Each row is a point. Two turns around zero, p and q, are shown by what they do to some points. Where does a point land after both, in the order given? Backwards means that the second turn is done in reverse. Each puzzle has new turns, and all numbers are rounded.
(in the rows, 128 means zero)

Turn p:
[107 121] -> [122 107]
[ 93 143] -> [ 96 108]
[157 128] -> [145 152]
[155 120] -> [150 146]
Turn q:
[146 139] -> [136 148]
[130 145] -> [120 143]
[88 99] -> [113  81]
[149 129] -> [144 141]
Where do these land?
p, then q: [148 157] -> [ 98 147]
p, then q backwards: [113 115] -> [118 111]
p, then q: [148 100] -> [155 149]
q, then p: [103 140] -> [117 103]

Turn p:
[117 149 121 105] -> [132 136 134  96]
[103 170 120 106] -> [122 150 127  79]
[158 108 117 105] -> [165 111 144 136]
[111 115 125 123] -> [117 110 131 121]
[123 122 116 129] -> [129 117 120 124]
[131 113 178 170] -> [ 91 144 135 181]
[152 119 118 157] -> [141 128 105 158]
Turn q:
[123 170 119 125] -> [124 150 132  91]
[144 131 111 129] -> [137 140 110 127]
[146  97 153 144] -> [146 121 141 168]
[111  86 139 146] -> [108 111 135 170]
[116 156 118  96] -> [125 119 122  84]
Where do these land?
p, then q: [155 104 123 125] -> [145 141 128 158]
q, then p: [153 126 106 154] -> [139 151  96 120]
p, then q backwards: [151 147 107 107] -> [162 149 133 115]
p, then q backwards: [125 106 152 114] -> [110 121 157 135]
p, then q: [ 88 167 147 141] -> [ 95 117 135  79]
p, then q backwards: [ 96 117 134 128] -> [ 95 126 125 120]

Turn p:
[131 140 113 133 152 107] -> [135 137 121 119 119  95]
[150 132 118 155 143 113] -> [134 118 124 143 108  96]
[150 138 156 125 145 129] -> [159 117 145 136 140 118]
[113 133 147 103  83 120] -> [127 145 154 113 118 173]
[124 143 135 113 145 129] -> [144 140 130 119 145 120]
[119 128 145 155 139 141] -> [114 122 143 149 145 114]
[114  68 141 113 141 143] -> [105  81 123 101 158 142]
[128 132  59 117 141 143] -> [121 147  59 123 122 119]
[123 139 139 138  63 127] -> [114 145 154 148  97 174]
Turn q:
[129 130 154  98 164 121] -> [126  98 164 115 149 118]
[132 129 128 129 123 153] -> [117 134 119 132 142 142]
[141  96  92 143 140  91] -> [176 127 116 153 117  95]
[131 137 117 100 153  97] -> [143 113 141 106 134  90]
[121 140 148 180 119 143] -> [114 165 145 151 109 157]
[ 95 116 133 146  84 174] -> [ 82 134  93 153 112 165]
[120 141 114 130 132 119] -> [125 139 128 123 123 109]
[137 135 128 130 116 164] -> [113 141 113 128 148 152]
[146 127 138  95 121  89] -> [157 100 133  92 117 122]
Where do these land?
q, then p backwards: [ 85 133 125 138 118 163] -> [ 99 117 103 161 110 144]
q, then p: [120 159 134 155 144 115] -> [143 151 165 133 128 133]
p, then q: [152 114 108 107 121 161] -> [136 143  97 152 157 119]
p, then q: [137 141  94 132 122 153] -> [128 165 108 136 128 111]
q, then p: [160  97 123 119 145  94] -> [157  83 124 134 104 122]
p, then q backwards: [136 115 169 113 144 129] -> [152 120 149 104 155 120]
q, then p backwards: [136  95 157 145 110 151] -> [145 119 136 126  88 161]
p, then q: [125 148 119 136 143 100] -> [139 129 133  98 106 124]
p, then q: [101 150 124 107 105  88] -> [ 99 125 127  76 129 143]

Turn p:
[153 123 138 140 154 138 100 144] -> [155 110 103 128 137 143 109 146]
[155 129 111 144 122 116 132 132] -> [140 120 117 146 101 134 132 119]
[131 117 132 175 143 100 127 146] -> [127  93 138 146  99 143 110 154]
[110 107 123 111  93 125 110 113] -> [103 146 120  93 113 113 124 118]
[ 80 125 106 166 164 114 134 140] -> [ 85 118 143 158 126 151 126 176]
[119 151 121  97 114 146 141 109] -> [122 161 133 128 150 118 144 101]
[108 154 174 108 129 131 118 139] -> [146 144 160 113 159 113 102 137]
[153 152 152 135 138 143  85 103] -> [147 126 104 130 154 134  78 106]
[119 129 128 103 101 136 137 148] -> [138 155 142 106 122 122 147 128]
[154  79 100 123 104 155 186 116] -> [119 103 118 109 110 141 203  91]
[126 141 124 105 145 103 137 120] -> [126 133 129 151 137  95 134 133]
Turn q:
[120 121 108 110 117  82 145 112] -> [117 138  95 120 135  95 143 158]
[117 118 161 139 156 112 136 139] -> [110 124 162 143 151 130 141 143]
[101 111 129 132 103  85 144  89] -> [ 87 155 107 133 113  96 153 150]
[149 133 127 116 101 164 121 121] -> [146 121 121 107  99 140 130  98]
[124 121  88 114 112 177 133 119] -> [141 120  84 123 100 166 119 116]
[132 116 149 129 148 120 100 158] -> [125  99 164 131 139 121 110 136]
[137 138 160 134 149 120 141 165] -> [146 126 172 128 154 134 137 142]
[137 151 113 114 137 161 115 108] -> [133 126 106 114 136 147 115  89]
[120 158 104 130 105 173 110 135] -> [147 144 116 112 104 158  90 105]
[144 113 141 163 152  85 135 136] -> [129 127 153 169 150  93 141 143]
Where do these land?
q, then p: [111 147 110  78 153 119 130 112] -> [113 146  97 142 154 117 155 162]
p, then q: [104 142 144 145 115 121 179 115] -> [ 89 142 164 131 123 137 162 122]
p, then q: [144 140 110 128 125 138 150 119] -> [129 147 118 146 126 134 147 114]
q, then p backwards: [129 144 112 146 117 125 106 112] -> [135 146 124 121 112 113 108 108]
p, then q: [149  61 145  84 117 126 120 130] -> [136  98  81  98 140 103 153 172]
q, then p: [107 139 128 149 117 172 109 144] -> [133 147 118  98 142 151  98 102]
p, then q: [142 148 148 149 139 120 133 121] -> [118 113 144 150 118 117 127 108]
q, then p backwards: [132 149 144 143 113 114 115 182] -> [114 152 171 127 116 110 124 165]
q, then p: [134  81 111 130 156 118 110 117] -> [ 93 101 121 119  99 143 131 154]
